Each row of a before or after table is a point. One or more steps were done to the points. Then noise was added and the rows were shuffled. The steps act on columns, c1 being the first. Write out the steps. A step turns or swaps two columns, mirrors them in a line or flattens them onto one, adds a multiple of one to another, or multiplies or shifts one. Angles are multiples of 10 degrees, from the lower column toward the higher: turns from -170 to 170, lines from 10 to 170 but not 90. Use the fewest steps. Two steps may share a column if one is a turn and the other turns, adds or multiplies; they go together, in the order done. Otherwise the lowest column goes first.

Before:
[[-31,-14],
[-17,18],
[-2,-27],
[31,26],
[14,-102],
[-6,-97],
[-3,-48],
[24,18],
[-43,-12],
[20,-4],
[33,-47],
[13,-61],
[-1,-52],
[-36,16]]
After:
[[13,-24],
[45,6],
[-18,7],
[-37,-20],
[-3,62],
[11,47],
[34,10],
[-22,54],
[33,-23],
[-27,-13],
[10,52],
[23,93],
[5,24],
[5,102]]
Steps: turn c1 and c2 by 170 degrees

Before:
[[-54,21,2,19],
[-36,40,23,2],
[-21,40,24,46],
[39,-52,-89,-48],
[-31,-33,7,-60],
[50,48,-34,-34],
[21,51,-22,-32],
[-22,56,22,30],
[-1,26,57,23],
[27,-41,-79,-47]]
After:
[[-23,58,18,32],
[-29,28,19,25],
[54,-42,-32,-46],
[50,49,-31,-39],
[-44,20,25,19],
[-25,39,12,48],
[-38,40,24,-2],
[-25,-29,17,-61],
[66,-52,-39,-50],
[26,51,-17,-29]]
Steps: flatten c1 and c3 onto the line at 150 degrees

Before:
[[33,1,19,10,35,-24,32,-40,1],
[-17,1,-18,34,54,26,22,6,-31],
[-18,-16,45,0,18,6,-19,2,-18],
[-27,-5,21,-31,47,0,16,4,30],
[16,-34,-14,-22,-7,10,0,-3,38],
[-5,-27,-29,-20,-21,-10,-13,-3,-15],
[27,14,-21,24,-3,-8,-18,26,11],
[37,-22,0,17,14,-44,-22,-40,24],
[12,26,27,13,49,15,-2,28,0],
[30,-28,-26,37,-9,-4,-5,-28,9],
[-5,-17,11,-24,26,0,-34,-36,-21],
[-10,38,-26,-6,-8,-8,-3,-12,32],
[16,-22,14,-24,0,-48,11,27,35]]
After:
[[33,-5,22,-29,39,3,19,12,30],
[96,-22,1,18,21,-46,-19,-120,22],
[41,-15,42,-1,19,6,-21,5,-20],
[87,12,-18,23,5,-10,-16,79,13],
[78,-33,-15,-21,-14,10,-2,-9,38],
[70,28,29,12,55,16,-1,84,1],
[92,1,18,11,38,-26,35,-119,-1],
[53,-28,-29,-21,-29,-10,-15,-10,-18],
[53,-17,10,-27,20,-3,-34,-109,-22],
[72,-22,12,-25,-8,-48,13,80,34],
[92,-27,-26,37,0,-3,-3,-84,8],
[48,42,-24,-7,-13,-8,-1,-36,36],
[43,-2,-14,33,65,25,21,15,-29]]
Steps: shift c1 by 60; add 0.3 times c4 to c5; multiply c8 by 3

Before:
[[-25,-29,-13,-14,23,16,20,15,-9,19,-4,-11],
[21,-15,-22,-26,26,10,2,-18,-10,18,-18,7],
[15,16,-8,17,-5,-8,40,-24,-9,6,-6,-28],
[11,9,-27,-21,19,16,6,15,-8,-21,-7,13],
[11,-1,0,1,22,40,0,11,3,19,-23,-12],
[-10,18,10,17,2,4,9,-34,-6,-9,13,14],
[2,-23,29,16,1,13,28,3,18,-2,-2,3],
[7,-19,-14,-6,-5,11,-3,1,29,21,22,20],
[3,-1,-10,-1,-5,13,37,-21,-31,-8,44,-10],
[-16,-18,1,5,4,0,-2,21,-33,8,-11,12],
[31,-10,-16,31,31,-18,23,-7,15,-13,16,29],
[5,7,-5,-19,15,-2,11,-3,-11,25,14,23],
[24,-6,5,5,0,-9,12,1,28,-8,38,-39]]
After:
[[11,8,-27,-26,-4,47,9,-1,-6,-20,-8,11],
[12,-1,-1,-16,15,121,-1,2,0,18,-24,-14],
[3,7,-8,-21,-5,-7,12,-4,-6,24,14,22],
[21,-15,-21,-39,-1,32,4,-1,-3,18,-19,9],
[-8,17,11,13,12,12,10,-4,-5,-8,14,18],
[6,-18,-14,-4,-5,33,-14,-3,8,22,23,19],
[-17,-18,2,-4,8,0,13,-2,-8,8,-12,9],
[31,-10,-16,-8,45,-55,9,-6,-6,-13,16,29],
[25,-5,6,3,5,-26,-3,8,2,-9,38,-39],
[4,-23,28,4,18,39,11,0,-7,-1,-1,3],
[-26,-29,-13,-34,9,47,18,3,-13,20,-4,-14],
[14,14,-9,19,8,-24,35,5,-20,6,-5,-22],
[1,0,-11,4,-4,40,42,1,-23,-7,45,-5]]
Steps: add -0.3 times c2 to c5; turn c4 and c5 by 50 degrees; multiply c6 by 3; flatten c7 and c9 onto the line at 150 degrees; flatten c8 and c12 onto the line at 100 degrees

Before:
[[30,-56,13,31,-11,32,11,10,9,31,1,21,-4,-2,-23,28,-25,19,-13,4],
[11,3,-24,0,-17,23,-13,39,1,-8,-24,-1,9,76,-10,-11,-6,25,-26,-11],
[-55,10,32,-4,23,37,-15,4,11,18,4,0,-17,-3,-23,-1,-31,35,-18,-5],
[32,9,26,-15,11,-28,-5,9,-12,-4,11,8,-32,0,-24,2,-9,5,3,-4],
[32,-5,36,-18,-24,16,-17,42,-38,1,11,4,24,9,44,-17,-16,-3,3,-11],
[16,11,15,15,-20,16,-14,15,-5,-5,10,1,-31,-26,6,-16,-15,5,-16,5],
[28,4,-53,7,-8,-52,86,21,11,6,7,5,-30,-19,1,-10,-34,-1,4,-10],
[25,7,29,2,-20,-38,3,45,-8,23,-20,34,-29,-21,28,-3,-27,4,5,14],
[22,12,31,50,-9,18,-9,16,10,9,7,56,-31,-13,-23,34,-29,-15,-30,121],
[27,-56,24,-4,12,36,-9,16,-41,15,-25,11,-10,-25,-16,-11,37,7,-11,7],
[-14,5,12,-15,-30,10,-4,36,-64,46,-31,25,-31,-9,-19,-2,-18,8,6,-7],
[13,-37,29,1,8,40,-7,18,10,-5,4,5,-26,-8,-11,1,-33,-17,-1,4],
[29,0,38,-13,-23,-9,-4,2,-4,3,-8,-2,-7,8,-1,-30,-4,-8,3,9]]
After:
[[18,-3,28,-18,-25,15,-28,-8,-39,4,-11,2,22,43,45,-2,-17,5,17,-24],
[19,5,-19,8,-8,-53,97,17,12,5,-9,3,-29,21,1,-1,-33,2,14,-13],
[16,6,27,3,-20,-39,-7,22,-8,22,20,33,-28,47,30,-12,-25,-7,14,8],
[-4,5,-28,-2,-16,26,-5,-78,3,-9,17,-1,10,39,-9,1,-6,-30,-6,-14],
[1,10,7,15,-18,15,-17,25,-5,-3,-12,-1,-29,13,7,-12,-14,-5,2,-8],
[8,-38,25,0,7,40,-17,6,9,-5,-1,3,-26,16,-12,-3,-31,17,7,5],
[12,-57,15,30,-8,30,5,5,9,29,-3,18,-4,10,-24,14,-22,-18,10,24],
[-5,5,11,-16,-30,9,-6,10,-64,46,29,28,-32,34,-18,6,-16,-13,-5,-8],
[12,-56,19,-2,12,37,-15,25,-41,14,25,11,-12,16,-16,-13,39,-12,7,-3],
[-3,12,28,50,-8,18,-20,14,12,10,-5,56,-33,14,-24,-70,-30,15,1,106],
[-41,11,23,-5,22,38,-24,1,11,18,-10,-1,-17,4,-24,3,-32,-35,-36,-7],
[19,8,25,-16,11,-27,-16,1,-13,-4,-10,9,-31,7,-23,4,-10,-4,17,-1],
[20,0,34,-12,-22,-9,-15,-8,-3,1,8,-2,-5,3,-1,-28,-7,6,17,-17]]
Steps: flatten c1 and c19 onto the line at 40 degrees; turn c3 and c7 by -20 degrees; turn c8 and c14 by 90 degrees; turn c11 and c18 by 170 degrees; turn c16 and c20 by 50 degrees
